Each row is a point. The ring and each string are closed loops that go straight from each point to the next, and from the last back to the first. Before rounding, they use only three directions, however many columns there are. How many times does the string pass through the ring? Passing back the other way cancels.
In the rows, zero is written as 128.

Ring (6 x 3):
[[183 135 100]
 [161 193 112]
 [121 214 143]
 [ 91 181 172]
 [109 130 166]
 [152 104 136]]
String (13 x 3):
[[192 157  51]
 [203 134  52]
 [205 136 108]
 [179 149 141]
 [152 141 112]
 [161 152 134]
 [189 155 134]
 [210 162 101]
 [169 173 139]
 [152 169 125]
 [152 175  88]
 [181 196  78]
 [191 187  98]]
Times through: 1
String (13 x 3):
[[158 150 144]
 [186 128 141]
 [188  91 111]
 [158  83  96]
 [158  72 127]
 [153  93 163]
 [147 134 167]
 [133 143 134]
 [126 107 121]
 [145  80 129]
 [174  74 130]
 [170  79  93]
 [150 122 102]]
Times through: 0

Ring (9 x 9):
[[179 139 123 157 121 120 108 106 100]
 [192 179 116 135  95 135  94 108 132]
 [165 185 109 117  94 151  94 112 154]
 [119 167 107 106 111 161 103 115 165]
 [ 82 137 115 107 133 159 113 117 164]
 [ 54  85 137 126 168 136 128 118 143]
 [ 65  62 146 148 181 117 134 115 115]
 [102  71 140 162 172 112 131 110  93]
 [138  97 131 164 152 113 122 108  88]]
String (29 x 9):
[[195 192  92 132  87 153  95 106 124]
 [224 211 115 129  71 136  81 108 145]
 [221 209 133 125  71 127  78 111 162]
 [184 223  83 104  69 174  86 110 161]
 [138 206  59  97  87 198  99 110 153]
 [123 163  95 114 113 165 107 112 146]
 [129 142 129 126 124 136 106 114 148]
 [129 141 146 123 123 126 102 116 162]
 [121 135 156 121 127 120 103 118 170]
 [108 126 138 125 136 132 111 116 152]
 [105 124 119 129 139 143 116 113 135]
 [ 57 118  89 113 150 175 127 114 137]
 [  7  84 108 108 176 169 137 119 150]
 [ 23  56 159 127 188 123 134 122 152]
 [ 69  62 179 142 178  98 126 119 144]
 [104  89 163 145 158 105 119 116 134]
 [118  98 161 146 151 104 115 115 132]
 [101  59 187 161 176  80 124 116 123]
 [ 78  36 170 169 195  89 138 114  96]
 [ 73  44 132 168 193 116 144 110  74]
 [ 84  77  96 156 173 145 140 107  74]
 [113 105 113 148 150 136 124 109 100]
 [119 103  95 157 153 143 129 106  76]
 [152 107 104 169 146 128 125 103  65]
 [191 121 127 176 131 106 113 103  73]
 [190 129 155 164 124  93 103 108 109]
 [161 131 142 149 126 112 106 111 123]
 [149 138 123 141 125 131 109 110 122]
 [163 171  81 133 105 162 106 106 111]]
Times through: 1
String (13 x 9):
[[189 154 147 146 109 108  96 110 132]
 [224 180 134 149  89 113  88 107 125]
 [226 179 117 153  90 122  93 104 107]
 [226 155 132 168 105 104  98 104  93]
 [183 119 156 167 131  92 107 108 104]
 [170 100 169 172 144  81 111 109 102]
 [147  79 137 181 162 100 127 105  64]
 [124  83 104 172 164 128 135 104  57]
 [118 114  97 148 145 147 125 107  92]
 [145 121  85 159 139 146 124 103  68]
 [185 145  98 161 119 134 111 103  79]
 [151 154  84 139 117 157 112 106 103]
 [141 130 135 140 130 123 109 112 129]]
Times through: 1

Ring (6 x 14):
[[153 146 156 120 151 110 161  89  63 120 137 171 133 119]
 [153 150 136 100 132 116 151  57  73 133 103 165 139 118]
 [136 146 120 101 121 127 127  80 121 141  93 146 138 123]
 [113 135 125 129 133 133 108 151 168 133 125 128 131 129]
 [117 115 131 153 129 126 114 189 169 126 152 111 124 135]
 [136 121 148 149 138 114 140 159 117 119 158 132 125 130]]
String (27 x 14):
[[120 130 148 149 152 122 126 174 143 119 161 137 126 129]
 [127 129 138 137 137 122 128 149 135 126 141 134 128 129]
 [125 108 118 145 106 125 114 170 167 134 132  99 126 137]
 [117  97 116 159 104 127 105 205 191 132 145  83 121 142]
 [113 104 130 165 123 126 109 215 184 125 162  96 120 139]
 [111 121 152 166 156 123 120 211 161 114 180 126 121 132]
 [123 128 147 148 149 121 129 169 137 119 159 136 126 129]
 [137 117 123 133 111 120 128 136 134 134 124 116 129 132]
 [140 102 128 150 107 115 132 164 136 128 143 103 124 137]
 [145 110 131 142 111 114 138 143 119 128 138 115 126 133]
 [146 123 166 156 154 105 159 157  84 109 179 148 124 127]
 [137 147 185 151 190 107 162 150  72 101 189 181 126 118]
 [134 142 156 134 159 116 144 131 101 118 152 160 130 122]
 [149 130 137 124 125 114 147 104  94 129 126 141 132 126]
 [159 135 148 121 134 108 161  87  64 124 130 156 133 122]
 [156 154 178 127 176 103 175  91  36 109 160 192 132 114]
 [145 160 184 132 192 107 169 109  49 105 171 198 131 113]
 [140 142 152 128 151 115 148 115  92 121 143 160 131 122]
 [147 127 128 121 115 117 140 104 107 134 116 132 132 128]
 [158 133 154 129 139 106 163 101  64 120 142 156 131 123]
 [152 140 181 147 176 102 173 130  51 103 181 177 127 119]
 [136 143 183 153 187 108 159 157  79 101 190 175 125 120]
 [130 140 157 141 161 117 141 147 110 116 160 156 128 123]
 [136 128 131 129 124 120 132 127 123 130 127 132 130 128]
 [138 102 123 147 102 118 128 161 142 131 137  99 125 137]
 [126  97 130 165 113 119 120 203 164 125 160  93 120 140]
 [113 115 149 168 150 122 120 214 162 115 180 119 120 134]]
Times through: 5
String (25 x 14):
[[126 133 147 141 149 120 132 154 127 120 153 142 128 127]
 [122 133 167 159 172 116 138 185 123 108 185 151 123 126]
 [134 120 164 164 157 110 147 184 110 108 186 139 122 129]
 [149 116 150 148 132 108 152 146  95 118 158 132 125 130]
 [149 133 169 146 161 105 163 135  70 109 171 161 127 123]
 [146 149 181 141 183 105 168 124  56 104 177 185 129 117]
 [138 147 161 131 165 114 151 120  86 116 153 170 131 120]
 [136 137 141 126 139 119 138 119 111 126 132 147 132 125]
 [160 132 125 105 107 113 150  65  80 138  98 141 136 124]
 [167 144 129  93 114 111 160  34  56 138  89 159 140 119]
 [160 162 145  90 143 113 162  31  47 131 100 185 141 113]
 [149 165 146  95 151 117 154  48  65 130 106 185 140 114]
 [160 153 108  71  99 122 143   7  78 152  54 156 145 119]
 [152 140  97  80  86 126 130  34 109 155  55 133 143 125]
 [141 132 108 103  99 126 126  82 127 146  85 126 137 128]
 [131 138 137 125 138 122 131 123 122 129 129 145 132 125]
 [117 152 145 125 161 128 124 132 134 124 137 160 133 122]
 [105 150 135 125 155 135 108 148 165 129 131 148 132 124]
 [ 95 141 126 134 147 140  93 175 197 132 133 130 130 129]
 [ 93 145 148 148 173 135 103 197 184 119 164 144 127 127]
 [110 136 143 143 155 129 115 174 160 122 153 138 127 128]
 [124 130 134 136 136 125 123 151 144 128 138 131 129 129]
 [128 109 109 135  96 126 113 153 166 140 117  96 128 137]
 [127 106 114 142 101 125 114 166 167 136 128  96 126 138]
 [134 125 128 131 122 122 128 134 132 131 127 126 130 130]]
Times through: 0

Ring (6 x 14):
[[133 125 138 133  63  74 116  80 106 142 135 192 131 130]
 [ 87 157 106 171  59  73  88 124 121 110  96 141 169 151]
 [ 47 160 108 206  78 125 125 145 127  86  84 110 187 143]
 [ 57 104 151 190 129 205 195 132 118  99 115 102 163 110]
 [ 96  62 162 137 154 202 166 131 113 127 127  83 143 114]
 [146  66 163 100 120 134 135  91 103 157 148 145 116 118]]
String (15 x 14):
[[126 166 118 153  23  26  95  73 109 133 124 223 142 142]
 [110 151 136 168  45  79 146  73 107 125 133 217 140 123]
 [103 125 139 158  80 115 142  98 111 124 125 164 145 125]
 [127 116 126 125  79  78  86 107 113 138 119 146 142 144]
 [172 101 156  96  65  61 118  51  96 169 160 223 103 122]
 [171  68 168  84 102 105 130  66  97 171 163 184 101 116]
 [135  65 149  99 132 136 105 120 111 149 129 100 131 133]
 [109  97 155 145 106 148 162  98 108 131 136 150 136 114]
 [127  65 173 120 130 170 173  92 103 146 151 144 120 105]
 [155  14 173  66 175 180 123 120 106 167 147  74 112 120]
 [154  28 155  64 163 149  83 133 111 165 132  61 123 137]
 [183  44 178  65 121 122 133  66  94 181 171 171  91 112]
 [170  93 174 105  70  90 163  34  91 169 176 246  94 103]
 [150 112 137 111  68  62  95  80 105 153 137 185 124 136]
 [136 134 116 123  55  39  63  98 112 142 117 168 142 152]]
Times through: 0

Ring (8 x 14):
[[145 130 129 128 104 171 114  99 160 154 137 156 130  58]
 [116 175 124  98  74 126 138  97 161 167 177 145 118  72]
 [ 97 195 124  93  69  97 150 104 150 164 184 137 112 105]
 [ 81 193 145 105  88  84 141 115 123 137 156 131 105 162]
 [ 95 149 157 152 136 109 120 133  98 105  94 134 114 206]
 [113 121 140 181 158 128 122 146  98 103  72 137 127 205]
 [141  93 113 202 169 157 128 151 115 117  65 144 143 169]
 [157  97 119 172 142 184 114 122 144 137  94 155 142  93]]
String (25 x 14):
[[122 147 147 123 106 145 112 103 140 137 131 148 119 105]
 [118 152 128 130 106 131 132 115 140 145 137 143 123 116]
 [104 195  79 106  67  89 184 121 163 186 200 133 125  94]
 [ 82 235  88  68  34  60 191 107 169 198 239 129 111  87]
 [ 71 238 122  60  38  59 169  99 153 177 224 129 100 110]
 [ 88 192 164  88  79 102 121  95 131 138 161 138 101 131]
 [110 154 143 130 111 126 123 115 128 132 127 142 118 137]
 [101 164 139 128 108 111 133 120 125 133 133 137 116 152]
 [ 97 160 178 118 112 122 101 105 114 113 117 141 106 159]
 [ 83 164 202 117 119 112  89 105  95  93 101 138  97 196]
 [ 74 160 192 142 140  94 102 129  75  80  80 130 100 249]
 [ 94 146 126 174 147  94 147 156  94 111  91 127 123 230]
 [107 135 109 181 148 107 152 158 105 121  94 131 131 206]
 [115 104 122 214 184 123 135 170  84  94  47 132 136 243]
 [129  90 140 209 185 152 111 154  92  91  39 141 136 212]
 [137  91 156 188 170 170  93 133 105  96  51 149 132 172]
 [133 112 137 170 147 156 113 129 121 119  85 147 132 147]
 [133 121  88 183 142 135 155 150 132 143 106 139 143 147]
 [148 102  72 200 153 151 159 157 137 147  96 143 153 136]
 [139 117 110 168 136 154 132 132 137 139 106 147 138 121]
 [141 114 156 145 130 177  92 104 135 124  98 155 126 102]
 [158 101 160 141 127 204  78  91 149 130  99 164 130  62]
 [171 102 147 129 111 218  82  80 172 151 122 169 134  11]
 [158 125 149 108  92 199  89  74 175 157 144 166 127  10]
 [137 143 162 101  90 175  91  77 160 147 144 159 117  46]]
Times through: 1

Ring (9 x 14):
[[157  99 127 126 128 112 140 138 117 139 119 128 140 119]
 [131 105 130 108 133 131 143 139 141 135 123 126 121 130]
 [114 117 126  96 135 145 140 141 159 126 131 123 103 145]
 [131 121 120 101 129 137 131 147 152 121 133 123 108 147]
 [174 116 113 121 117 111 119 154 125 120 127 125 130 138]
 [205 112 108 142 111  87 114 154  97 123 123 127 153 126]
 [201 112 108 150 115  85 118 149  91 128 124 126 157 121]
 [186 110 112 149 121  91 126 143  94 133 124 126 155 119]
 [173 104 120 141 125  99 134 139 102 138 121 127 151 116]]
String (24 x 14):
[[204 110 108 163 118  77 122 142  76 134 123 126 169 113]
 [134 128 111 135 138 120 135 133 121 130 139 119 129 136]
 [163 111 118 132 126 108 132 141 114 132 126 125 140 126]
 [209  87 123 149 114  79 130 145  83 142 108 133 170 102]
 [196  85 127 145 119  85 137 140  88 146 107 133 166 101]
 [115 118 124 118 142 134 146 131 138 135 133 121 119 134]
 [132 119 120 118 134 128 137 138 136 129 133 122 121 137]
 [172  94 128 124 121 106 136 144 116 137 114 131 143 117]
 [147  90 137 108 128 123 145 140 134 140 113 131 130 120]
 [ 94 116 131  92 143 154 149 134 166 131 132 122  98 144]
 [126  99 136  92 131 140 144 143 156 133 119 129 111 134]
 [164  98 128 110 120 116 133 149 131 131 116 130 130 127]
 [127 122 120 109 134 135 135 141 146 125 134 122 113 143]
 [ 85 137 120  88 143 163 138 140 177 117 145 117  84 163]
 [150 115 121  97 120 131 124 155 152 117 127 126 110 146]
 [202  99 119 120 107  98 117 160 116 123 114 131 142 127]
 [168 113 116 122 121 112 125 149 124 124 126 126 132 134]
 [139 128 112 117 130 127 127 144 138 120 137 120 117 146]
 [211 103 114 137 108  87 116 156  99 126 117 130 154 121]
 [249  97 109 152  97  64 106 163  76 125 111 133 173 112]
 [223 115 102 154 107  76 107 157  84 121 124 127 162 124]
 [141 132 109 128 132 122 127 141 128 122 140 119 123 143]
 [189 106 115 138 117  95 124 148 103 130 121 128 149 122]
 [237  97 109 165 106  62 115 151  65 133 113 131 181 105]]
Times through: 2
String (22 x 14):
[[223  93 115 160 111  69 123 147  72 138 111 132 177 103]
 [182 103 119 138 120  97 129 144 103 134 120 128 150 119]
 [129 122 118 122 136 128 138 136 133 130 135 121 122 137]
 [109 122 123 115 143 138 145 131 143 133 136 120 114 139]
 [120 120 122 113 138 135 140 136 143 130 134 121 115 140]
 [108 126 120 108 141 143 140 136 151 127 138 119 107 146]
 [ 87 117 132  87 144 160 150 135 173 130 133 122  92 148]
 [ 99 114 132  86 139 155 145 139 171 128 130 123  95 147]
 [ 76 135 122  91 148 165 144 134 176 122 146 116  85 160]
 [131 121 119 113 133 131 135 141 141 126 133 122 117 141]
 [163 102 125 116 122 115 133 147 127 131 119 129 132 127]
 [137  93 138  96 128 133 145 143 149 136 114 131 118 127]
 [110 107 133  98 139 144 149 135 155 135 126 125 109 135]
 [141  94 134 114 132 122 147 136 130 142 116 129 131 120]
 [196  81 131 137 117  89 137 143  95 145 104 135 163 101]
 [199  85 126 150 119  82 137 139  84 146 108 133 170  99]
 [115 131 114 123 142 134 138 132 137 128 142 118 117 143]
 [163 119 111 147 130 102 131 136 101 133 131 122 147 125]
 [228  98 110 166 110  65 119 147  66 136 114 130 180 104]
 [185 120 105 157 124  89 123 140  89 130 131 123 156 123]
 [143 128 110 133 133 118 130 138 121 126 138 120 129 138]
 [174 110 116 136 122 102 128 144 109 130 125 126 144 125]]
Times through: 1
